Every row gives one point. The ring and each string are closed loops that go straight from each point to the next, and from the last back to the first. Before rounding, they use only three directions, however many columns there are. Count how often each string passes through the ring. Passing back the other way cancels.
In the rows, zero is written as 128.

Ring:
[[166 150 146 111]
 [132 164 160 105]
 [108 160 158 104]
 [ 78 134 137 107]
 [ 87 104 117 115]
 [109  92 111 119]
 [148  96 113 121]
 [173 127 130 117]]
String (18 x 4):
[[116 169 134 107]
 [124 137 132 111]
 [139 145 170 106]
 [155 157 185 104]
 [169 163 185 104]
 [162 136 178 108]
 [135 130 144 112]
 [150 136 154 110]
 [168 143 167 109]
 [160 134 170 109]
 [132 137 135 112]
 [137 167 128 109]
 [138 183 138 106]
 [125 148 133 110]
 [129 143 153 108]
 [132 152 188 102]
 [124 174 197  98]
 [114 179 152 102]]
Times through: 1

Ring (10 x 9):
[[156 112 138 144 134 126 106  96 104]
 [150 156 131 133 136 108 115 107 104]
 [132 179 134 127 140  98 125 116 116]
 [111 182 143 125 144  94 133 122 133]
 [ 92 165 152 127 146  98 137 125 151]
 [ 80 128 157 134 143 110 136 124 164]
 [ 86  83 158 143 138 127 127 116 163]
 [ 99  64 158 149 136 136 120 108 154]
 [126  60 154 152 134 141 109  97 134]
 [146  79 147 150 134 137 104  93 116]]
String (8 x 9):
[[ 99  75 196 152 154 137 115  93 162]
 [131  23 180 164 141 159  98  80 138]
 [164  70 143 153 131 142  96  86 103]
 [174 140 139 141 139 119 102  91  90]
 [150 193 120 125 136  94 122 116  99]
 [108 172 107 122 127  92 138 138 129]
 [109 124 129 134 131 112 128 123 137]
 [102 117 159 139 143 118 125 112 149]]
Times through: 1
String:
[[147 207 152 126 152  93 120 105 107]
 [125 226 139 118 148  81 134 122 119]
 [109 196 172 127 159  93 131 111 141]
 [114 160 178 135 157 107 123 103 141]
 [116 135 136 134 135 110 126 118 132]
 [125 151 160 135 148 110 120 105 129]
 [140 175 164 133 153 105 117  98 117]]
Times through: 0

Ring:
[[209 147 128 106 106 118 113 141 125 125 151 130 142 155]
 [214 174 141 104 108 133 109 130 148 125 144 113 127 149]
 [192 184 149 109 118 152 111 123 155 125 125 103  99 138]
 [167 172 149 116 124 162 117 126 142 124 112 107  86 131]
 [128 137 141 126 130 165 129 139 108 122 100 125  78 124]
 [107 109 128 131 133 158 136 150  82 122  97 141  82 125]
 [ 99  80 104 135 134 136 137 162  60 125 101 161  97 135]
 [117  75  90 132 129 115 132 166  59 129 113 169 116 148]
 [139  83  90 126 123 107 127 164  68 129 125 167 130 155]
 [185 116 109 113 110 107 119 153  98 127 146 149 145 158]]
String (28 x 14):
[[136 122 125 125 127 146 128 146  98 124 110 137  97 135]
 [142 123 129 123 124 145 128 146  98 123 115 136 102 135]
 [137 118 147 122 119 160 136 148  87 117 117 135 101 125]
 [119 123 162 125 124 182 141 144  87 113 104 127  81 112]
 [121 143 152 126 132 179 132 135 110 119  94 118  67 116]
 [130 164 129 127 141 163 117 127 139 130  86 112  59 129]
 [149 152 123 122 131 146 117 134 129 129 105 122  85 138]
 [160 131 140 117 117 147 127 144 103 120 126 131 111 135]
 [171 147 168 112 109 167 131 138 111 113 132 118 110 124]
 [184 175 170 109 113 170 121 126 140 117 127 103  99 126]
 [183 153 172 108 106 165 129 136 117 113 138 115 116 126]
 [203 204 161 106 116 162 108 115 172 124 125  91  94 135]
 [212 228 148 105 123 154  95 106 200 131 118  81  83 143]
 [192 206 122 113 131 139  95 114 185 137 109  97  82 150]
 [175 165 128 115 124 140 111 131 141 129 118 117  99 144]
 [174 140 153 112 111 153 127 141 109 117 134 125 116 132]
 [193 175 176 106 108 170 122 127 138 115 134 102 107 126]
 [191 199 172 108 117 175 114 116 164 120 121  90  87 126]
 [174 212 147 115 133 168 104 109 184 130  98  86  61 132]
 [155 175 128 121 134 153 111 125 150 131  99 109  73 137]
 [140 185 131 125 142 166 110 119 159 132  84 102  52 130]
 [139 151 122 125 135 150 118 133 128 130  98 122  77 136]
 [149 129 136 120 121 149 128 144 102 121 118 132 103 133]
 [134 122 154 122 120 168 137 146  89 115 114 131  95 120]
 [107 112 163 128 125 185 146 148  75 111 101 132  80 108]
 [ 86 114 132 137 141 174 138 145  86 122  80 135  59 116]
 [ 95 122 108 137 146 153 126 143 100 131  78 137  61 130]
 [127 127 110 129 135 140 122 143 106 130  99 137  85 139]]
Times through: 4

Ring, 6 rows:
[[170 164 128 112 134 124 160 157 147 144 114 147 106 131]
 [140 168 120 142 105 127 134 142 142 117 124 144 108 125]
 [ 98 125 120 151  75 124  96 139 128  89 123 126 122 119]
 [ 91  85 131 116  90 124  90 147 129  97 114 121 128 120]
 [138  82 137  84 121 116 126 171 130 132  99 119 126 128]
 [177 121 132  92 134 113 159 177 134 151  98 126 117 133]]
String (27 x 14):
[[157  63 143  58 138 111 139 186 128 150  88 113 129 132]
 [168  81 142  62 143 112 150 185 132 155  90 119 124 134]
 [188 116 125 110 115 102 161 188 120 147  91 108 122 133]
 [175 131 121 127 105 107 152 176 122 135 100 113 119 130]
 [144 124 129 111 115 120 134 159 135 128 109 130 117 128]
 [156 115 144  62 158 128 150 163 153 155 106 148 113 133]
 [201 138 137  74 159 116 182 180 145 172  97 139 109 137]
 [204 148 129  98 141 111 180 180 137 163  98 131 110 136]
 [187 149 118 133 107 107 163 176 124 140 101 117 115 131]
 [150 127 131 104 123 121 140 160 139 134 109 134 116 129]
 [156 122 139  79 145 125 148 163 147 148 107 142 113 131]
 [192 125 139  69 157 116 174 180 143 168  96 136 113 137]
 [209 127 128  95 135 103 180 193 127 165  89 116 117 137]
 [171 128 122 125 105 108 149 175 122 134 100 114 120 130]
 [145 117 130 107 116 119 134 162 134 129 107 127 119 128]
 [133  96 142  72 138 126 128 160 144 137 107 137 120 129]
 [132  50 154  33 155 123 125 174 142 149  94 128 128 131]
 [132  58 142  67 126 115 121 176 128 134  94 114 131 129]
 [150 112 119 137  85 106 130 172 115 117 101 104 126 126]
 [136 111 127 117 103 117 124 161 128 120 107 120 122 126]
 [113  83 141  79 125 127 111 155 140 123 108 132 124 126]
 [ 87  39 155  42 139 132  92 154 144 123 106 134 131 125]
 [ 94  37 148  59 123 124  93 162 133 118 101 119 135 124]
 [ 93  44 154  42 141 132  97 156 145 126 105 134 130 125]
 [122  98 138  86 125 127 119 155 141 126 110 135 121 126]
 [142 111 126 119 101 114 128 165 125 121 105 117 123 127]
 [156  91 125 113  98 104 134 181 115 128  93 101 129 129]]
Times through: 3

Ring:
[[182 192 116 138 136 150 116 130 144  89 120 143 159 138]
 [159 198 135 155 142 147 124 133 124  85 120 140 150 142]
 [125 187 139 162 151 142 129 134  98  93 126 134 145 150]
 [ 83 146 123 147 155 135 128 133  76 119 143 123 144 160]
 [ 75 119 109 126 147 133 122 133  80 135 154 115 146 161]
 [ 87 100  93 104 134 135 114 133  99 145 161 111 150 158]
 [127 108  78  91 126 140 106 130 129 140 155 119 160 151]
 [161 135  77  97 128 145 104 127 147 124 142 131 167 144]
 [185 175  96 120 133 150 110 127 152 100 126 142 166 139]]
String (33 x 14):
[[ 90 179 120 172 183 137 134 124  61 102 124 142 154 162]
 [102 181 101 168 191 139 131 117  65 103 119 151 165 163]
 [113 160 115 144 154 140 124 130  95 110 135 132 152 154]
 [106 143 146 133 119 138 123 146 109 115 150 109 131 148]
 [ 88 146 151 145 130 136 129 145  91 114 149 110 129 153]
 [ 71 153 136 159 160 134 133 134  63 114 141 123 139 162]
 [ 67 155 112 163 183 133 133 124  49 117 134 135 153 168]
 [ 61 134 132 147 152 132 130 137  65 125 150 114 137 162]
 [ 89 122 149 123 109 136 122 150 107 126 162  98 125 150]
 [ 95 127 131 124 124 136 121 142 103 126 155 108 136 152]
 [ 67 108 128 121 128 132 123 143  86 138 163 102 133 158]
 [ 42  93 100 120 153 128 123 132  60 152 164 108 145 169]
 [ 62 106  74 121 171 131 120 121  63 147 152 125 162 170]
 [ 98 132  70 126 173 137 118 117  82 132 139 138 170 164]
 [105 126 102 117 138 138 117 132 104 130 150 120 151 155]
 [102 114 128 109 109 137 116 145 118 132 162 102 134 149]
 [ 66  74 113  91 109 131 114 145 102 157 178  90 133 157]
 [ 62  73  88  92 130 131 113 135  90 162 173 101 146 163]
 [ 82  90 120  98 108 134 114 146 110 147 172  94 133 153]
 [107 120 121 112 118 138 116 141 116 129 157 108 140 150]
 [116 141  85 125 158 140 117 123 100 124 138 135 164 157]
 [100 126  89 120 152 137 117 126  94 132 146 126 158 159]
 [104 128 109 119 135 138 118 134 105 128 150 118 148 154]
 [100 134  89 127 159 137 119 124  89 128 142 130 160 160]
 [ 68 123  77 133 181 133 123 118  58 138 144 133 164 170]
 [ 39 113  93 139 178 128 128 124  42 143 152 122 153 174]
 [ 54 121 119 139 155 131 128 134  61 134 154 114 141 166]
 [ 67 147  92 155 192 133 130 118  48 124 134 140 162 170]
 [ 99 158  92 149 180 138 125 119  73 116 129 143 164 163]
 [113 151 112 136 148 139 122 131  99 115 139 128 151 154]
 [105 141 142 131 121 138 123 144 109 117 151 110 133 149]
 [116 153 117 136 144 140 122 133 103 113 139 127 149 152]
 [105 172 105 159 179 139 128 121  74 106 125 144 160 160]]
Times through: 1

Ring:
[[171 155 142 138 106 116 115 175 159 169 111 156 188 133]
 [152 157 133 133 102 131 114 156 143 165 121 160 171 130]
 [119 146 121 130 107 157 118 120 121 147 135 151 139 123]
 [ 84 136 122 135 125 172 121  84 100 121 139 123 103 119]
 [ 76 136 133 141 139 166 120  76  96 111 132 104  94 122]
 [ 85 139 151 151 153 146 119  88 106 108 115  85 101 129]
 [115 135 153 152 147 133 121 116 128 120 109  96 130 129]
 [144 134 147 147 132 127 123 144 147 137 110 119 158 128]
 [164 141 143 142 118 121 121 165 158 153 110 139 179 130]]
String, 27 rows:
[[ 57 139 146 149 157 161 118  60  85  97 124  78  74 126]
 [ 66 155 163 156 163 140 112  74  90 104 109  70  83 135]
 [ 48 149 162 157 170 149 113  54  79  92 113  59  64 133]
 [ 58 127 134 145 151 175 123  56  87  95 133  86  75 120]
 [ 88 114 113 134 127 183 130  81 107 111 145 122 105 112]
 [114 141 138 141 128 145 119 116 122 132 122 121 131 126]
 [104 123 118 134 121 171 127 100 117 124 139 130 122 116]
 [ 80 115 104 128 119 194 130  73 100 113 154 132  99 109]
 [ 69 129 104 126 115 196 124  65  88 118 157 136  90 112]
 [ 94 155 124 131 113 163 113  97 100 139 138 140 114 125]
 [121 163 142 139 118 134 111 128 121 149 119 135 140 133]
 [130 161 143 139 118 130 112 136 128 151 117 137 148 133]
 [150 181 149 138 106 112 104 161 137 173 110 153 169 141]
 [164 176 139 132  94 117 107 173 146 182 116 172 184 137]
 [156 151 122 127  93 141 117 157 145 168 130 173 175 126]
 [133 129 115 129 105 161 125 130 135 145 138 155 151 118]
 [133 126 111 127 102 165 127 128 135 144 141 158 151 116]
 [157 158 128 129  94 133 114 161 144 171 125 171 176 129]
 [163 187 149 135  98 106 102 175 144 184 109 166 182 142]
 [139 168 140 135 107 128 109 147 131 163 118 151 158 134]
 [125 156 137 137 116 138 114 129 125 148 122 139 143 130]
 [106 161 128 132 111 153 111 111 108 147 133 144 126 128]
 [ 83 151 122 131 118 169 115  85  94 131 141 133 103 123]
 [ 87 153 138 140 131 154 113  91  99 126 127 115 105 128]
 [110 144 139 141 129 145 118 112 118 131 122 119 127 127]
 [110 130 126 137 123 160 124 108 121 128 132 128 128 120]
 [ 78 114 113 134 130 187 130  72 101 107 146 117  96 112]]
Times through: 1
String, 24 rows:
[[132 148 167 157 149 111 116 137 138 130  95  94 145 137]
 [122 138 142 144 132 139 121 123 130 131 117 117 138 127]
 [113 121 128 140 130 159 128 109 126 121 129 119 129 119]
 [ 93 130 155 155 159 141 123  94 115 104 110  77 107 128]
 [ 78 160 187 169 182 112 109  88 101 101  87  45  91 144]
 [ 86 158 169 158 161 125 111  94 104 113 101  74 101 138]
 [ 57 161 171 160 171 135 109  66  83 100 104  58  73 138]
 [ 57 124 123 139 142 185 125  54  85  98 142  99  75 116]
 [ 95 119 113 132 121 180 129  89 111 118 145 130 113 113]
 [ 70 119 106 129 123 195 128  64  92 110 154 126  90 110]
 [ 68 132 115 132 125 186 122  66  88 114 148 123  87 116]
 [ 86 149 134 139 130 158 115  89  99 125 130 117 104 126]
 [103 144 135 140 128 152 118 105 113 130 126 121 120 126]
 [108 130 123 135 122 163 124 106 119 128 134 130 126 119]
 [ 73 122 115 134 129 186 126  69  95 109 146 118  92 114]
 [ 48 135 135 144 151 176 120  48  77  95 134  85  65 121]
 [ 50 138 148 152 162 162 118  53  81  92 123  70  67 126]
 [ 72 128 141 148 153 162 123  71  98  99 125  84  88 123]
 [ 80 156 182 166 177 117 111  90 103 103  92  52  94 141]
 [104 152 172 160 161 117 114 111 119 116  96  75 118 138]
 [119 141 148 147 138 135 119 121 128 129 113 109 134 130]
 [118 122 131 141 131 154 127 114 130 123 126 119 134 120]
 [126 121 145 149 143 139 128 123 139 119 113 102 140 124]
 [135 136 165 158 153 114 121 137 144 124  95  89 148 134]]
Times through: 3
